Each row is a point. The ring and each string are closed loops that go straight from each point to the next, and from the last back to the first. Before rounding, they use only three directions, however many columns there are. How many times does the string pass through the ring? Passing back the other way cancels.
In the rows, 128 means zero.

Ring (8 x 3):
[[171 135 137]
 [151 144 140]
 [125 135 134]
 [116 118 128]
 [124  96 123]
 [141  88 124]
 [164  92 126]
 [179 118 132]]
String (22 x 3):
[[158 107 146]
 [176 101 148]
 [160 109 145]
 [165 107 152]
 [183 104 138]
 [192 102 126]
 [189 104 106]
 [173 107 112]
 [159 110 123]
 [158 103 145]
 [165  92 148]
 [171  81 135]
 [167  80 137]
 [170  72 123]
 [166  84 107]
 [158 102 108]
 [150 110 128]
 [152 103 142]
 [149 110 139]
 [156 108 123]
 [165 105 113]
 [154 112 128]]
Times through: 2

Ring:
[[163 152 129 109 141 129 134 141]
 [116 191 130 117 124 116 125 137]
 [ 71 163 126  93 124 131 112 136]
 [ 73 116 127  75 135 148 111 137]
 [121  85 130  73 150 156 122 139]
 [160 110 128  91 151 146 131 142]]
String, 14 rows:
[[ 55 177 131  98 118 124 111 133]
 [ 77 151 154 102 123 118 128 128]
 [ 96 144 144  99 129 126 127 133]
 [101 156 107  88 134 144 108 144]
 [ 69 192 100  93 122 137  98 143]
 [ 69 196 137 112 114 112 119 132]
 [ 87 184 148 116 118 109 129 130]
 [109 159 132 102 130 127 123 137]
 [107 159 145 108 127 119 130 133]
 [ 94 203 156 129 113  97 135 128]
 [ 95 211 123 117 117 114 117 138]
 [101 187 102  98 128 136 106 145]
 [103 170 100  91 133 143 105 146]
 [ 71 188 106  95 122 134 102 141]]
Times through: 1
String:
[[164 161 105 102 144 141 121 149]
 [176 195 128 130 133 113 137 142]
 [145 201 152 137 122  97 144 132]
 [118 191 155 129 120 100 140 130]
 [105 165 153 114 124 112 135 130]
 [107 161 122  98 131 133 118 139]
 [ 79 186 106  95 124 135 103 142]
 [ 55 180  98  84 123 143  93 143]
 [ 43 152 114  78 125 144  99 138]
 [ 45 120 149  81 126 135 117 128]
 [ 99 126 143  92 134 134 126 133]
 [106 124 123  83 140 146 116 140]
 [109 103 102  65 149 167 105 147]
 [119 113 117  79 146 153 116 143]
 [137  95 106  69 155 167 112 148]
 [169  68 123  73 163 164 128 145]
 [166  92 155  97 151 136 146 135]
 [139 128 141 100 141 132 134 137]
 [134 140 123  96 141 139 123 142]]
Times through: 3

Ring (7 x 12):
[[184 110 121  97 123 115 155 124  94 198 165 130]
 [165 173 126  98 133 121 156 121  98 187 158 125]
 [118 193 134 109 146 126 150 125 104 163 142 123]
 [ 86 163 139 118 151 125 143 131 107 148 131 125]
 [ 80  99 135 122 146 120 138 139 107 145 129 129]
 [120  44 123 114 130 114 141 140 102 165 142 132]
 [157  49 120 106 123 112 147 134  97 185 155 133]]
String, 19 rows:
[[145 138 128 105 135 120 151 126  99 178 151 127]
 [147 149 105  97 127 121 154 136 105 171 145 123]
 [157 193  98  90 125 123 159 135 106 173 147 119]
 [152 229 110  93 133 127 160 128 105 173 147 118]
 [134 191 108  98 133 125 155 135 107 164 140 120]
 [129 141 105 101 129 121 151 141 107 162 139 123]
 [124 155 142 112 145 122 148 123 100 170 147 128]
 [115 189 159 118 155 125 148 114  99 168 147 128]
 [103 232 145 113 155 129 150 121 105 156 138 122]
 [108 226 119 104 144 129 152 132 110 152 133 118]
 [124 166 103  99 131 123 152 141 109 158 136 120]
 [130 130 122 107 134 120 149 133 103 168 144 126]
 [137 170 146 110 145 123 151 118  98 177 152 128]
 [161 225 157 106 149 125 157 104  93 192 164 127]
 [171 208 126  95 135 124 160 118  98 189 160 123]
 [166 174 102  91 124 121 158 132 103 180 151 121]
 [145 137 111 100 128 120 152 135 103 172 146 125]
 [151 141 129 104 134 119 152 125  99 181 154 128]
 [161 152 145 107 139 120 153 115  94 191 162 130]]
Times through: 2

Ring:
[[169  87  91 132 121 130 139 181 151 102 141 124  88 115]
 [153 175 105 122  99 146 146 152 128 115 165 100  84 100]
 [ 87 193 135 128  96 142 145 117 112 140 161 101 117 111]
 [ 43 144 151 142 110 126 139 109 117 152 139 120 148 132]
 [ 72  61 147 147 123 112 131 136 139 144 121 139 150 143]
 [133  44 117 142 127 116 133 170 154 119 124 139 119 133]]
String (8 x 14):
[[121  82 119 139 120 123 136 157 143 123 133 129 118 128]
 [152  90 136 127 105 129 135 157 145 131 145 121 111 118]
 [194  76 134 120 101 131 133 172 154 126 150 119  97 111]
 [185  31  80 139 134 120 135 202 167  92 126 139  88 124]
 [125  16  89 152 146 109 134 185 161 102 110 151 117 141]
 [ 80  44 107 155 142 109 135 159 147 118 111 147 135 146]
 [ 93  81 127 143 123 119 135 146 139 130 128 133 131 134]
 [110  90 132 138 116 123 136 147 139 132 135 127 125 128]]
Times through: 1

Ring, 10 rows:
[[117 131 119 104 104  94  95  98 166 132 163 134 161 184]
 [117 136 127  88 101  98  77 112 157 123 162 141 150 177]
 [116 145 141  87  98 102  67 141 143 109 149 150 135 161]
 [116 144 154 100 100 105  68 172 129  99 129 149 126 137]
 [118 130 161 119 108 107  81 188 124  99 109 135 130 117]
 [120 119 161 142 115 106 100 190 125 105  97 121 139 108]
 [116 121 155 170 117 101 125 182 132 111  94 119 146 112]
 [109 136 144 187 112  93 143 162 142 118 106 132 150 134]
 [107 141 131 175 108  90 141 134 154 126 126 138 156 158]
 [111 137 122 148 107  90 126 110 164 132 146 135 162 175]]
String (16 x 14):
[[125 103 115 106 117  96 103  87 174 144 158 105 180 176]
 [111 142 136 140 104  95 110 140 148 118 134 142 147 156]
 [114 133 137 140 108  96 111 141 148 120 130 134 150 151]
 [119 110 132 155 119  95 129 131 156 132 122 109 168 145]
 [105 139 153 221 115  92 163 188 133 112  84 133 145 115]
 [110 135 160 189 113  99 134 197 125 105  86 133 137 109]
 [124  99 165 170 127 106 122 201 124 110  75  98 149  86]
 [128  92 150 136 126 106 106 163 140 121 103  93 161 112]
 [119 120 145 138 114 101 106 156 141 117 117 122 150 133]
 [105 151 161 190 106  97 132 199 123 100  91 148 129 115]
 [100 153 156 231 110  91 166 197 128 107  81 146 136 115]
 [101 149 136 217 109  86 169 152 149 123 108 142 153 147]
 [100 160 128 182 100  86 145 132 155 123 133 156 149 170]
 [107 151 134 147 101  93 116 138 149 118 137 151 144 163]
 [121 115 121 115 113  96 104 101 167 136 152 117 170 172]
 [121 116 110 103 111  93 102  77 177 144 168 118 177 190]]
Times through: 0

Ring (8 x 14):
[[165  86 111 143 100 117 165 120 145 121 170 104 103 120]
 [154 131 151 120 121 110 157 120 165 118 180 108  86  89]
 [129 150 151 112 120 114 148 111 157 116 173 107  79  72]
 [106 154 139 114 113 123 141 105 142 117 156 108  85  68]
 [ 90 135 109 132  96 142 141 109 115 127 119 118 118  87]
 [100 108  87 147  84 147 147 112 105 131 111 118 132 108]
 [124  76  70 158  77 140 156 111 104 127 127 109 127 126]
 [148  68  78 156  83 129 162 113 119 123 150 103 115 130]]
String, 27 rows:
[[129 137 141 128 113 130 152 126 147 130 140 123 118  95]
 [106 176 165 109 125 128 141 120 154 126 142 124 103  65]
 [ 82 166 132 108 109 126 133  93 131 114 152 104  75  53]
 [ 77 145 105 117  96 128 133  84 115 110 152  96  72  60]
 [107 121 103 131  95 129 145 100 121 117 149 103  93  87]
 [111 136 127 132 105 139 148 123 132 132 122 125 127  95]
 [101 142 128 136 104 149 146 129 126 139 101 135 146  98]
 [ 77 121  83 144  82 154 140 106  94 131  98 120 134  98]
 [ 93  97  67 146  76 140 144  94  95 119 129 101 107 100]
 [120 110 103 140  94 134 151 113 123 126 136 112 115 105]
 [129 118 122 141 102 139 155 130 133 135 123 127 137 112]
 [126  91  91 159  86 151 158 132 112 141 101 130 160 133]
 [123  48  36 169  61 141 157 100  86 122 130  98 123 137]
 [128  48  38 161  64 129 156  89  93 112 156  85  95 126]
 [133  98 100 143  93 129 155 113 127 123 147 108 110 111]
 [150 108 128 145 106 135 163 139 143 138 128 129 143 124]
 [171  72 102 156  95 126 170 131 138 130 151 114 129 139]
 [173  46  70 154  82 108 168 100 128 108 194  82  79 130]
 [152  80  91 141  91 113 159 101 132 111 183  89  80 110]
 [143 114 126 135 106 126 157 123 144 126 150 115 113 106]
 [166 119 150 132 119 119 164 136 165 130 160 121 116 111]
 [177 128 167 123 128 109 165 137 180 126 178 118 103 103]
 [155 136 160 125 124 121 160 136 167 130 155 124 116 100]
 [137 122 127 127 108 118 153 112 145 119 166 106  91  92]
 [132 125 124 119 108 110 149  99 145 109 185  94  67  79]
 [124 147 140 102 117  98 142  86 155  98 208  83  34  53]
 [123 123 118 127 103 121 149 105 136 117 161 103  88  87]]
Times through: 4

Ring (9 x 14):
[[100  92 154 142 110 125 130 121 113 125 104 141 149 128]
 [111 109 155 138 104 127 114 120 122 116 107 153 154 143]
 [133 144 150 127  98 134  93 121 132 100 115 172 147 164]
 [158 186 142 115 102 149  89 124 121  80 122 188 113 177]
 [162 194 137 112 108 154  98 126 110  78 124 186  95 171]
 [149 177 130 110 117 152 117 127 101  92 126 168  86 151]
 [118 132 125 114 124 138 139 126 102 121 127 138 101 121]
 [ 97  99 129 124 126 128 149 124 103 137 121 123 119 106]
 [ 89  81 142 136 122 124 150 123 103 138 110 123 134 106]]
String:
[[ 89  69 171 163 119 130 160 122  80 123  82 132 135 110]
 [ 81  67 147 139 110 112 131 119 127 146 110 125 170 116]
 [ 96  94 135 124 108 116 116 120 139 139 124 134 163 128]
 [119 126 145 129 111 134 121 123 112 112 113 153 129 140]
 [130 136 160 140 110 144 124 124  95  94  99 166 117 147]
 [131 131 173 151 101 142 113 122 101  88  90 175 135 159]
 [117 118 154 133  96 124  94 119 141 113 112 163 169 157]
 [107 111 133 117  96 113  87 118 164 133 132 149 182 150]
 [116 125 135 117 102 123  97 120 145 122 128 153 157 149]
 [134 148 147 126 106 140 108 123 114  98 114 168 125 155]
 [154 173 157 131 105 153 104 125 100  75 106 187 107 170]
 [131 146 139 120 106 136 105 123 124 105 122 163 130 153]
 [123 139 125 107 102 124  91 121 152 122 137 156 152 153]
 [162 194 136 108  99 147  78 124 132  81 130 191 118 183]
 [202 249 151 115 101 177  81 129  93  35 114 224  66 205]
 [192 233 153 121 108 177 100 130  79  41 108 213  58 189]
 [152 177 142 120 111 153 111 126 100  83 117 178  95 160]
 [124 140 128 112 110 132 109 123 129 117 130 153 130 143]
 [126 145 123 107 111 132 108 123 131 118 135 152 126 143]
 [126 140 135 119 113 137 118 124 115 111 122 154 120 141]
 [156 182 146 125 121 164 133 130  72  75 108 176  65 151]
 [155 185 134 116 128 164 141 131  68  81 117 167  52 141]
 [123 144 115 105 127 140 137 127 104 121 135 139  92 122]
 [100 110 111 104 119 119 125 123 136 147 142 124 137 117]
 [109 118 126 115 118 128 127 123 120 130 129 136 127 125]
 [120 130 139 127 122 142 141 126  92 111 113 146 102 126]
 [111 116 139 130 127 140 154 126  84 119 111 135  98 114]
 [ 87  82 133 131 133 129 170 125  86 142 113 112 110  91]
 [ 74  63 129 130 129 117 164 123 104 158 118 102 134  86]
 [ 79  73 125 121 119 111 137 121 132 158 128 112 156 104]
 [111 116 135 122 113 128 122 122 121 125 122 143 135 131]
 [113 114 149 137 117 137 139 124  95 113 105 146 119 127]
 [ 97  84 166 157 121 135 161 124  75 118  86 135 121 111]]
Times through: 3
